Each wall is flat, endless, passes through zero and stands at right angles to its row. A trip goes straight from one point to another. List the walls that it crosses, first one first.

Walls:
(1): [ 26 -41 -32]
(2): [23  7 31]
(3): [  9 -37 -18]
Trips:
[ -9  95 -21] to [-51 -61  39] => 3
[ 16  16 -35] to [-49   3  29] => 3, 1
[33 36 -4] to [ 5 -8 38] => none
[ 36  22 -18] to [-18 -31  51] => 1, 3
[ 14 -53  27] to [-23   7  -5] => 2, 1, 3

Walls:
(1): [-24 -15  -2   9 -31  36  -3  28   4]
(2): [-45 -37 -44  -5   1  43   3 -38   2]
(3): [ 27  34   5 -47  39 -40  -4   4   0]
(4): [  5 -17 -12 -37  19 -17  26  -9   3]
Trips:
[-42   7 -40  14 -26 -33 -29   2 -33] to [  5 -18   0  -5  39  15   3 -31  48] => 1, 4, 3
[-16   5  -3  -5 -10 -25 -33  12  25] to [ 45 -16  37  22  -9  38   6  26 -27] => 3
[ 10  11 -34   3  26  21  -7 -13   0] to [-25  32  25 -13 -25  48 -10 -20   8] => 4, 3, 1
[ -4  46   8 -24 -29   0  -6 -17  28] to [-77  38  16  17  19  -7   0 -48 -71] => 2, 3

Walls:
(1): [ 41 -26   7  66 -52  21 -25 -32 -46   3  39  37  39  10  40 -26 -29   5]
(2): [ 14  -8 -39 -49  20  19 -15  26 -49   8   1  55  15  -5 -23  -4   6   3]
(3): [ 43  14  67  17   9  57 -23  13   7 -13   7  13 -37  39  66  -2  10  26]
(4): [ 11   0   9 -22 -15  49 -13 -13 -30 -13   9  -1 -28 -44 -50 -25 -39  15]
(5): [ 21  67  29   3  41  32  -2  44   1  14   6  -7 -77   8  64  92  14 -27]
Trips:
[-12  39 -13  31  -9 -23 -25 -66  20  18 -46   6  61 -27 -50  -8  47   1] to [ 17   1 -30  52  21   3  26   9  33  44  -6   9 -20  -9  -6 -33 -21  15] => 1
[ 63  21  15  19  -4  40  75  65  12   2 -12  35 -24  26 -47  26 -23 -56] to [ 30  -5 -10 -60  41 -12 -38 -14   3  29  29 -21 -25  16  11 -26 -12   4] => none
[ 29 -18  85 -11  14  20 -37  -9  -7  11  39 -17  44  38  19  -7  41 -34] to [ -2 -50 -53   1  16  30  17 -27 -38  14 -34 -54  -1 -37 -57  -1   4   0] => 5, 4, 2, 3, 1
[-17 -28  -1  14  -3 -30  27   9  58   5  24  24 -13   3 -46 -71 -28 -20] to [ -6   5  13  26  12 -62  29 -15 -12  12 -33 -20  35 -18 -26 -68   9 -42] => 4
[ 48 -36  35 -59  -7  53  14 -29 -19  14  -7 -17 -34  18 -25 -28  55 -10] to [ -6 -14 -17 -35 -54   2 -52  15  -4  49   2  77   0 -19  34  39 -10 -30] => 5, 1, 4, 3
[-38  -1  53 -18  48 -30 -10   9  39  22  32 -65  -8  26 -37 -47 -17 -95] to [ 29  13  28 -44 -12  13 -11  30  14 -55  50  76  22 -57  -5 -16 -21  22] => 4, 2, 3, 1
[ -7  23 -14  37  10  14  14  66 -42 -24  29   2  76 -12  31  45  51  24] to [-10 -21  20 -25   4   0  -8 -31 -84 -44 -65  43  18 -40  11  42   6 -70] => 3, 4
[ 45   3 -59 -46  69   9   4  -8  50  46 -45  38  25 -23  23  -2 -34  -8] to [ 33 -58  41  28  32  32 -51  21 -29 -13 -33 -41 -12 -47 -19  47  -4   9] => 4, 3, 1, 2

Walls:
(1): [-10 -17  26  -7 -41  11 -18 -32  14 -53 -16  27  51   8  24  17   9  43
  23 -29 -15  41 -15   8  40 -18  47  49  12 -31 -31  20  68 -19 -26 -22
 -16  -8  21   1   8  24  14 -95 -22   2 -57  15]
(2): [-35  18 -13 -58  -9  33  27  30 -41   9   4  12 -14 -89 -24  46 -48  30
  15 -24 -41   5   5  24   5 -12  -4 -47 -21  50  19 -28 -39  34 -85 -19
 -26  37  37  47  -5 -27 -21 -19  20  52 -52  35]
(3): [-17   2 -26 -14 -45   8  11  -9 -60   0  51  15 -44 -17  20 -23  18   8
  -1 -31  92   9  22 -32 -44 -24  76   7 -23 -26  34  17  14  -1   7 -48
 -18 -14 -26   0 -35 -52  46  24 -62  66  38   0]
(4): [  2 -10 -27 -12  15 -11  59  28 -24  10 -41 -18   3  -3  10 -37 -15 -14
 -39 -39  17   0 -17  84  25   4  33  30 -19  53 -27   6   6   4 -12  18
 -30  20  -2   6 -26  78  33 -36   2 -26  22  20]
(5): [-10 -52 -17  26 -31  39  24  -1 -14  29 -29  38  22   6  41  17 -13  14
  -4  15 -30  53 -22 -25  10   1  13 -37  -6  54 -15  21  73  -4  -7 -22
 -32  41  -5   8 -12  54  18  -9 -40 -14  64  28]
(6): [  4   4 -47  51 -35   8  62 -49  29 -21  33  37   7 -33  -8 -39 -62 -33
   3  16   3 -42   1   6 -39  -5  21  42  18  -2  32  11   7  -4   6  33
 -16  32  33  25  -6   1   5  -6 -45  38  39  33]
Trips:
[-26  18  -1  10  -5   3  69  48  36 -64  -4 -36 -95   0   0  -2   3 -67
  -5 -40  28  36 -32  52 -27  29  14 -29   9  28   9  58 -51  14 -25  14
 -38 -27   6  29 -20 -33 -13  24 -29 -33   4 -11] to [ 37 -15  -7   3  19  49  -5  33  31  42  46  42 -29 -67 -32 -65  -1 -42
 -74 -40   8  35 -13 -22   2  -9  58   3 -37 -32  12 -50  32 -22 -54  22
  43 -16  26 -43   4 -37  20  43  26 -28  71  43] => 5, 2
[ 20  -8 -61  19 -27 -11  28 -65   2  62 -17  13  11   4 -30 -20  -4  33
  -9  35 -54  -2  -3 -68   9  16 -63  38  21  -2  58  38   7 -38  -2  34
  -6  36 -37  -9  19 -37 -11 -34  -5 -14  33  -2] to [-34   6   3  11   5  36  -1 -12  28  38 -30  12  52  12 -28  33  56   9
 -25 -12   4  15 -24 -28  -2  11   8  11   8  46 -59 -22 -14 -45 -74  -2
  43 -32 -36 -46  -4   6 -26 -17  31  -9   4 -52] => 1, 6

Walls:
(1): [ -2 -21  25  -3 -64  -2  -7  -3 -41 -10  -7  -2 -10 -17  -1 -21 -10 -22
 -18  56   2 -16   5 -15  13  -5  36 -37   5  16  -5   3   0 -53  32  53
 -14  80   4 -55  26   2 -31  23 -24  32  31 -33]
(2): [-33  -9   9  47   1  18   4   5   7  -7  14  30 -29  67 -26 -12  41  -5
   6 -25 -16 -26  20  13  28  47 -19  11  20  32  12 -41 -25   2   7  25
  35  -6  16   4  11  11  44  -3  68  53 -19 -35]
(3): [ 29  -8   9   5   1 -25  31   7  40  29  21  21 -28   0  -5  56  32  64
 -17 -14   4  -3 -35 -30 -28  27  18 -13  -7   3   2  31   6  -1  -9   4
  10 -34 -12 -11  19   0  15 -14  59 -23  17 -23]
(4): [ -2 -12 -43   7 -13 -25   0  30  -1  28  35   9  -1   0  41 -15   6 -29
   5   7 -31  30  -6 -14 -13 -16   7 -38 -49  50 -26  21   5   1  41  58
  39  45  48  31  -6 -19 -33  24  22   1   0   3]
(5): [ 34  -6 -20  58  79  -7  11 -35  -6   0 -38  -9  46  24 -25  22  44 -27
  60 -10 -10  -9  38 -63 -23 -59   8  22  -4 -29  -2 -14  55  34   4  35
 -12  22  43 -18 -30  33  40   9 -86  27 -42  -6]
(6): [-46  -6  -5   3  -9  17 -16   3  -4 -11 -29  -4 -30  53  52  -8   3   1
 -51 -12  30 -13 -47 -16 -38 -60 -41  25  57  23  -8 -43 -38 -18  73   0
  30   8   6  57  10  40 -45  52   4 -72  34 -14]
(7): [ -3 -11  51  19  38   4  80  -2  17  -2  12  -7  -6  -4 -22   9  20  27
   2  15 -59  -9 -23  27 -40  24 -19  29 -15  -5  29  -1 -24  -4   2  -6
  -2  65  19  41 -34  18  -9   9   3  26 -62 -31]
Trips:
[ 11   1 -82  11 -15   9 -56   6  37   5   3 -20  27 -11 -28 -12 -24 -12
  -6 -18 -32  59  14  -6  -1  29 -58 -42  64  45 -20  -7  22 -16  -2   5
  51   1   8  -8 -63   6  -7 -21   1   9   7  17] to [  9 -62  28  47  41  56  33 -23 -10  43 -29  38 -52  16  42  45  40  -5
  21 -36 -13  65 -17  17  50 -28   2 -10  20  -1  42 -16 -21 -14  14  28
 -17 -28 -79 -14  -4 -43  61 -40   5  30 -16 -25] => 5, 3, 4, 7
[-19  30   3  43  31 -13 -29 -35  -3  19 -21  -7 -14 -48 -28  41 -12  -9
  26 -17 -22 -10  -9  19 -11  21  26 -22  79  69  18  18 -10  23  24  12
 -12  38   1  65  39   3  53   8  -8 -37  -4  -6] to [-17  -2   2  -2  13 -16 -12  14  18  25   8 -16  37  11  18 -24  15  29
  -3  -6 -27 -16  38  -1  -2   2  35  18 -10   7   6 -43 -42  64 -10  39
  -3 -36  16  19   9  43  28 -46 -30   9  -2 -29] => 4, 6, 3
[-26  15 -43 -17   3  28 -29  -5  14 -40 -11  -8  -6  -6   2  21 -13 -14
  28  25 -13   4  18 -10  19 -30  15  15 -30 -15 -33 -16  17  41  31 -31
 -15   2  -6 -54  54  13  -4  23  56 -60  14  14] to [ 26 -13 -73 -31 -19 -13 -18  47   2  15  -4  28 -25  46   5 -67 -17   6
  -9  70  -7   8  44 -90  29 -10   4  18   8  29   0  30  74 -15 -53 -27
  10  16   8  -1 -59   3 -13   9 -49 -15 -20 -70] => 4, 1, 5, 6
[-15  -3 -43  16 -22  62   2  36 -25   8   9 -12  22 -38 -25   9 -24  23
 -17 -27  26  -4 -44  60  83   3  35  19  -4  15 -29   4 -42  -6 -39  -4
  45  14   5  22  -8  10  44   0  -4  -1  -2  31] to [ 14  14  14 -27 -36  13  -8  -2  12 -45  43  45  22 -36 -23 -21  -1 -35
  -5 -11  57  11  -3  21  29  22 -30 -30 -39  26   0  19  47  27 -13  15
  28   8  12 -51 -37  -3 -50  23  18  59  17 -11] => 4, 1
[  4  29   6   6  36   6  16  13  93  49  24  -7 -12  14  14   7 -10 -32
  37   0 -51  47 -21 -32  -3  32  31  46   5 -17   3  18  31 -48  21  10
   1  60  24  20 -10  23  37  -4  41 -16  29  -8] to [  2   3  14   6  11 -63 -17  95 -24 -10 -40  19   5 -56  18 -17 -20   3
   6 -31 -11 -17   5  -7   3 -24  61   9   9 -44   3 -10  -7 -18 -17 -51
 -61   4  15  -4  43 -15   0  32  -2 -12 -13 -39] => 2, 1, 4, 7, 5, 3
[-11 -19  60   1   6 -11  -7  -9 -27   6 -15 -24 -55  11 -10  25  14   8
  -4 -31   1 -30 -12 -34  60 -49 -38 -23  10  15 -33  -5 -10  18   4   4
  15  34 -42  57  32 -13   5 -58  28 -23   2 -47] to [ 12  -5  -1 -23 -27  28  -7  32 -74  22  -8 -28 -67  20  14 -30 -12 -51
 -29 -33 -17   3   0   9  -6 -20 -34  15 -11  14  35  27  20  38  29   1
 -35  -4  24   2 -29  -3 -17   9   3   0  32  22] => 7, 4, 3, 2

Walls:
(1): [ -8  10  24  42  52  28  38   3  15 -35  21 -23 -16 -29  18  18 -34 -36
 -29 -47  15 -35 -17  10 -10  68  46  -8 -10   5   0  48   2  11 -38  18
  43   6  10   0 -23  -4 -40  -2  46  23 -11  10]
(2): [ 32 -25  -5  49  21  21   1 -35 -15  29 -30  15 -19   7 -21 -11 -21 -11
  14 -21 -12  14 -21  10 -30 -12 -72  -9 -38 -50  35   5 -58 -22  24  11
  24 -24 -32  38 -20  22  11  27 -22  21  -5   5]
(3): [  3 -13  -7 -11   2 -27  32   4 -36  -2  -9  25  -8  17  35  26 -48  49
   1   5 -20 -45 -32 -13   6  -1  26  -8  24   0 -19 -25 -56  26 -54 -12
 -13   1  39   9  23  11  -8 -46  -8  17 -22   5]
(4): [ 11  21  52 -14  -2  30 -40 -29 -16 -12 -40 -43   3  23 -23 -47  -9 -12
  22  11  19 -28   3 -20  -7  19 -61 -45 -32 -34  -5 -13  20  28 -17  20
  -2 -22  34 -14  22 -31 -10  29  29  23 -27 -14]
(5): [-23 -18 -13  59 -30  -1 -27 -35   2 -82   8  11 -12  19  11 -14 -31  31
 -10  -1   7   6  20  23 -39  14 -18 -22  -6   8  22  -5  22   0  28  -3
  -6  29  23  -3  15  -8   4   0  -6 -19  -3  34]
(6): [-65 -12  40 -22 -25 -27  39   3 -14 -30  -8  15  33 -23  -7  22 -19 -15
  16   1 -44   6  -1  30 -28  -6   0  39 -11  51  12  -1 -12  -8   3  13
  66  23   4  18  -7  21 -29 -10 -73  29 -33  18]
(7): [-11  29  22 -37  19 -18  13  -8 -33  25 -35  45 -18  51   2 -12  16 -10
 -37  29  -2   5 -52  21  58   0  12 -39  15 -31  57 -18  15  -5  11 -14
  35 -32 -16  18  22   8 -46 -30 -17 -22  14 -17]
(8): [  0  17  33  11  20  34  29  29  27  -9 -31  10   9  -7  18  34   8 -69
  13  14 -34 -30  13  21 -56 -38 -23  -5  29  47 -18   9 -30 -29  43  29
  22   1  16  28  29  60 -70 -34 -44 -45  12  39]
(9): [ 37  -7  -4  47  11  45 -67  12  19  38   6  12  70  -7  35  76 -30 -27
 -50 -48   9  -1 -12  46 -14  24 -17 -52  -7  18 -14  -2   6  28 -45 -32
 -21 -64 -65  29  11 -11  34  -3   6   2  34  40]
(10): [-24  12 -40   4  24 -35  -7  -5   7 -10  27  -2 -10 -18  24  16 -48  31
 -28 -15 -32  36  -3  -2   7 -29   6   3  24   6  -7  57 -40   7 -27  28
  42 -52  22  -6 -13   0 -64 -27  -7 -39  -3  29]
(11): [ 11 -35  55  49  12  32  57  23  18 -95   5  13 -22 -50 -22  17   5  -5
 -34 -24  27  -2 -21  -3  -5  23  -5  39  -9  -4  34   2  -7  58 -40 -32
   0 -49  51 -20 -25 -22  40  42  44  45  25  52]
Trips:
[ -5 -13  -4 -11  -9 -40  45 -51  37   5 -27 -65  -4   8  17  20   0   7
  -9 -14 -23  15  11 -17 -19 -10 -36 -44 -14   8 -11   9 -39   2 -47  10
  10 -27 -15  44  10  42  10 -42 -54   8  11 -43] to [ 15  22 -23 -26 -17  -4  37 -21 -28  -2 -18  19  49  33 -10  -5   5 -45
  -4  22   0  19  32  -3 -35  17   0  57  11 -10 -27  27  18  -5  -9 -37
  10  14 -37 -85 -20 -13  28 -48 -39 -13 -53 -12] => 7, 9, 2, 10, 3, 8
[-17 -85   1   8  14  11  -2 -21 -14  78 -19  78 -31 -13  13  -5   1  32
   3  27 -16 -24  12   4  37  32   8  29 -41   5 -10 -18 -39  -1 -11  14
 -27  34 -32  11 -18 -17 -36  24 -10 -15 -12  35] to [-16  13  15 -22 -41 -11 -11  31   0  11  19   8   7  22 -36  -4  -4 -58
  25   6 -38  18  15 -39   7  13  21 -32 -26 -39 -15 -64  -7  -9  13  24
 -18  10  26  14 -11 -44  23  23  12  42  30 -29] => 4, 6, 3, 7, 2
[-21  44  -1   9 -23 -52  52  50  29 -34  -3   6 -41  24 -21  24  33  26
  -5 -32   1 -21  -5  52   6  74  -5  36  -4  -2   1   1 -29  -1   2 -56
 -39  14  14 -18 -14 -39  -7  15  30  25 -23 -71] to [ -4  20 -35 -35 -12   7 -34  15   7 -27   8  24 -17 -16   8  -5  37 -20
   6  12  44 -11  -8  -4  22  11  19 -49 -34   8 -30  36  -6   3  38  53
  -4 -12  16 -13 -11 -22  -8  13   6   8  16  25] => 5, 3, 4, 10, 11
[  1  40 -43 -19 -32   7 -13 -33 -30  32  24 -42 -18  41 -21  -8 -25  20
  12  40 -28  60  48 -42  16 -57 -21  -2   1   1  56   9  -8 -45 -54  -5
 -33  27 -22  -2 -34   1  47   2 -20  37  19 -13] to [-27 -18 -17 -16   1 -25  10  -6 -23   8  28  25  27  40 -41 -24 -30   1
 -61  38 -11  11 -10  -3   1  -9  30 -54  52  22 -15  16   7 -24  24 -32
 -19  -2   5  77 -29   1  -9  21   5 -25  39 -19] => 10, 7, 5, 2, 3, 9

Walls:
(1): [-12   3 -18  58  42 -22 -28  29 -29 -28 -22 -44 -32  54  -1 -14 -31 -29
 -48  -8  24   6  21   3 -31 -38  -6 -14  25 -37 -33 -33  17  11  -8  29
 -34 -57   0  10  32 -41  -4 -14  10 -16  23 -23]
(2): [  9 -11 -44  -8 -47  41  32  19  -9  83  60  38 -29   7 -12  20 -31  -4
   9 -18  -4 -20  -6   8  69  21 -20  12 -34  11 -23  14 -69   3 -32  46
 -81  27  30 -19 -10 -26  15  16 -42  20 -31  29]
(3): [  3  46  -3  -9   0  13 -34 -14  30   1  19   4 -41  11 -58 -13  32 -15
  20 -20  -7  16 -17  35  45 -36  31 -46   5 -30  16 -15  57  41  27 -14
  17   6 -54   2   3  14 -38 -10 -18  20   7  45]
(4): [-58 -21  14  -5 -26  -7 -66 -59  32  16 -64 -11  82 -15 -10  38  -1 -41
 -17  18   2 -38  18 -19  17  52   4 -16 -29 -37  12  20  -7 -17  -8  -9
 -25 -35   8  28  10  34  -6  24 -58 -16  43  46]
(5): [-49  17  16  36   1 -20  52  28  -8 -13 -39  22  -7  27 -47  -5   5  17
   6 -39   6   3 -19  42  26  50  22  16 -10  -4  -5  19  17  18  -4  18
 -61  -8  15  22  15  23 -40  -1  31 -29  12 -30]
(6): [-18 -15 -83  54  31 -88 -44  17  15  75  15 -38  -5 -26 -16  26  25  36
 -31  13  23  -2 -43 -45 -36  23 -21  19 -37   8  18 -16  -5  31 -47  20
   0   4  31  12  -8 -37   9  18  70 -34 -29  14]
(7): [  2  44 -43 -43 -22 -54  16  21  40 -28 -43   9  48   9  -8  -9 -37  10
   3  37 -22   5  72   0  57 -51 -13 -17   0  76 -51  -2  22  24  -1  -7
 -60  14 -21 -36 -21  41 -39 -12 -59   1 -20  -4]
Trips:
[  2 -17 -16   4 -46 -62  48  15  60  24  -8  35 -63   5  46 -94  17  53
  19  57 -14  23 -25  37  39  42  15 -40  14  13  29 -21 -20  39  12 -48
  -1 -78  73 -58 -10  24 -11 -10   0 -22   7  55] to [ 31  -4  16 -32   0 -27  44  12  15  25 -46  31  -3  20  19 -16  12  79
 -76   6 -22  50 -13   1 -11  -1  11 -15  -6 -48 -29 -57 -11  37  21  21
  20 -16  -2  -8  -5  21 -12  13 -38  25 -43 -41] => 2, 6, 1, 3
[-22  28 -47  15 -57 -35 -23 -31  39 -25 -37  52  -3   5  42 -16 -20  -8
 -29 -34  -6 -39  24  10  -6 -47  33 -17 -28  23 -23  38 -34  30  31  10
  38 -24   1 -34  -2 -39 -21   0 -11   2  66   5] to [ 35  19   1 -42   4  25 -13  12   7 -58 -19  78 -29 -31  42 -27 -55 -33
  -1 -17 -22 -22  25  22 -11 -54  -7  11  27 -34 -38 -15  32 -17   5 -42
  37   5   2 -22  11  29  51 -11  21 -21 -36   1] => 4

Walls:
(1): [-25  -9 -45   1   3  -3  -3  53   1  -5  38  40  73 -50   1 -25 -26 -16
  -8  -1  21   3 -31  29  -9  20   9  11  67   5  18 -69  -8  -2 -27  18
  30 -20 -72  35 -22 -13   7  -1 -16  44  -3  22]
(2): [ -5 -22   8 -11  32  32  55  -4 -36  14 -18 -30 -25  23  23  49  -4 -38
 -19 -20  -3  22  19 -13 -10  -6   0  26 -17  15  -7  13  22   9  11   3
 -16  -8   9  26 -35   5 -21 -56   6 -14 -23 -37]
(3): [ 11   2  45  -9  15   9  21   4 -15 -36 -10 -27  24  42 -35  44  -6  18
  -7   9  59  21 -13  13 -10  32  28 -18   0  22 -40 -81 -32  15  36  24
  -8   1  17  18   5  18  24  17  -7 -35  15 -16]
(4): [ 18  17  34  31  -8 -28  14  60   5  29 -31  25  48   2 -17 -17  42 -19
  14  43  -3  24 -23   7 -65   3 -40 -79  14  19  -8 -15  55   5  23   6
  10  13 -30  -4  45  -7  34   3  -3 -32   4   5]
(5): [  7  11  28  53 -38  25  -7 -33 -26  14  84 -24   0  -2  -2  13  19  12
 -12   5  36   6  20  44  -2   8  -6  32 -23 -17  12  -1   7  -2  54 -26
 -12  57 -18  33 -28 -26   8   6  -9  -1   5  12]
(6): [  6  -1 -48  58  35  -2 -41 -32   2  35  13  14  -3  21   2  41 -24  -4
   2 -15 -30  29 -10  -3  60  23  11 -22  34 -18 -16  26  34 -25  -7  37
 -22 -39 -24  17 -20 -20  -8  45   6  47 -46   7]
(7): [-11  -2 -30 -25  -7   9 -22 -25   5  26  13  54  44  34 -21  15  18 -33
  26 -44  -5   7  34  -6   1  17  -6 -18 -46  34   4   2  37  31   6   5
 -43   2  36  -7   8  -8 -15  23 -10   1  17  26]
(8): [  2 -21 -13 -42   6 -14  10  43  40  -3 -55  14   3  15 -18 -31  16  10
  10 -36  27   1  48 -58   7 -37   4 -70   3  -3  -6  -1   6   0 -33 -16
 -21 -26 -33  14 -64 -42 -30  33  47  15 -27  10]
Trips:
[ 15   7 -11  -8   4  23   9  14  31 -53  -8 -57  -1   3 -14  -3  14 -15
  -5   6  63  14  49 -16  26  -2  -3 -41  13  10  26  19 -42  37  19 -19
 -87 -33  38  58  45  41  35  -7  27  44   1   1] to [-18  13  41  11   3 -10 -54  50  41   1  10  25 -30 -57   6 -11 -15  13
   6 -37 -28   3  15  -9 -51  39  17 -53 -39 -23  23 -23 -77  31   0  30
 -33 -21  49   6 -14 -10  22 -36 -11   1  24  -1] => 2, 4, 1
[-11 -12  12  -7  40 -24  14 -22   3  -3 -32  -1  16  25   6  -6  30 -12
   8  -3  28 -21 -17 -23   0  10 -12  10  15   1 -26  40   3  10  17  16
  13  15 -11  45  27 -31  30  38   8 -21 -43  25] to [-13  14 -31 -16  -8  69 -56  -1 -39   5  -5  14 -24  28 -22  -5 -34 -42
   1 -11  -2  53 -61  -3  25   4   3  40   0  65 -15  30  27  11 -20   7
  11  44 -22  32  18   9  32   2 -15   0  17   4] => 8, 1, 5, 4, 3
[-13  47  59 -23  12   4 -26  44  15  51 -20  23  -9 -20   9  -2  33  11
  13  21   2  55  -3 -36   8   2  31 -29  20  17  69  16 -21 -31  -9 -31
 -12   9 -31  -5 -38  10  28  10  25 -44 -24  40] to [  3 -44 -38   6 -11   8   4 -15   4  17 -38  -2   7  25  44  28 -14 -17
 -28 -48 -20  28   0  12 -66   4  35 -32  -2 -31  19 -35 -18  -2 -28  26
  21 -22  50 -31  38   3   6  21 -62  -2  36  16] => 7, 3, 8, 6, 2
[  5 -25  43  19  33  -5  12 -49  14  20 -11  42  12   0  -9  -1  12  45
 -72 -35  19 -59 -22  11  52   3 -10 -23 -19   0  -6 -18 -29  16 -23  11
  -1   8 -66  19 -19 -49  -8  13  -6  -9 -26  41] to [ 47   5   8  72  23  17  18  41 -52  48  23 -34  31  32  59  11 -11   3
  -2 -11   5 -47  -9 -53 -12  -4  -1 -20  38  46 -14  10 -50   9  21  24
   1 -13 -17  16 -40   7  11  -4 -26 -37 -62 -14] => 2, 4, 8
[ 10  34 -25  -6   7 -15  35  -2 -10  -2  36   0  54  21  -7 -13 -11  -2
 -28 -19  54   1 -20  59  -4  47   2   0 -12   1   0 -54 -37 -31 -42  51
 -28  60  22 -27  23 -22 -11  -7 -21 -10  21 -53] to [-19  19  -5  -2 -34 -12   8  -9 -41   5 -54  29 -12 -21  -1 -59 -10  56
  35   7 -25   8  33 -39 -28  15  18  -6 -35  -2  19  -6   0 -21  14  15
  35 -35 -76  13  27 -16 -18 -23  -7 -31  -9 -16] => 7, 5, 8, 3
